Every row gives one point. The ring and each string are closed loops that go straight from each point to the next, and from the last back to the first. Before rounding, they use only three directions, however many columns there are. How many times does the string pass through the ring? Passing back the other way cancels.

Ring (8 x 4):
[[ 48 -33 -25  17]
 [ 39  16 -33  21]
 [  1  33 -32  23]
 [-35  26 -25  24]
 [-75 -21  -9  21]
 [-70 -62  -8  18]
 [-35 -84 -14  16]
 [ 15 -74 -20  15]]
String:
[[ 67  26 -61  24]
 [ 37   2 -70  24]
 [  8 -16 -57  23]
 [ 18 -14  -8  17]
 [ 40 -11   5  15]
 [ 75  -7 -14  16]
 [ 77 -13 -46  19]
 [ 68 -19 -68  22]
 [ 31 -24 -53  21]
 [  7 -25 -11  18]
 [ 29 -23   9  15]
 [ 62 -19   3  14]
 [ 78 -13 -26  17]
 [ 81  -6  -6  15]
 [ 47  -8   7  15]
 [ 30 -10   5  16]
 [ 64   9  -8  17]
 [ 73  22 -34  20]
 [ 59  21 -66  24]
 [ 32   7 -74  25]
 [ 12  -7 -37  21]
 [ 21   0  -5  18]
 [ 41  13   1  17]
 [ 73  34 -18  19]]
Times through: 3

Ring (8 x 8):
[[  35   16   41  -29  -34  -17   16   26]
 [   0   56   20    1  -40   -7    8   32]
 [ -55   70    1   17  -29  -13  -11   25]
 [ -95   53  -10   12   -7  -27  -29   11]
 [-104    7  -11  -14   20  -47  -41   -9]
 [ -60  -45   11  -51   30  -59  -31  -18]
 [ -10  -54   37  -66   15  -54  -12   -9]
 [  31  -28   51  -56  -14  -36    9   10]]
String:
[[ 34 -15  79 -57 -33 -33  18  18]
 [ 50 -33  83 -69 -28 -37  20  15]
 [ 65 -41  24 -58  -3 -30  14   8]
 [ 24 -18  -4 -36   5 -27  -1   6]
 [ -7  -7  37 -39 -12 -35  -2   9]
 [  8 -11  65 -50 -24 -36   7  14]
 [ 60 -14 100 -64 -47 -29  30  26]
 [ 85   2  61 -45 -44 -13  34  32]
 [ 71  16  14 -23 -30  -5  24  29]
 [ 13  14  -4 -17 -11 -18   1  16]
 [-13  21  35 -22 -25 -25   0  18]
 [ 16  50  72 -17 -61 -12  22  39]
 [ 49  57  54 -10 -64   1  31  45]
 [ 70  42  20 -10 -47   4  29  39]
 [ 55  19  -2 -16 -22  -6  16  25]
 [ 10   7   7 -24 -10 -23   0  14]
 [  1   3  48 -37 -23 -31   4  16]]
Times through: 3
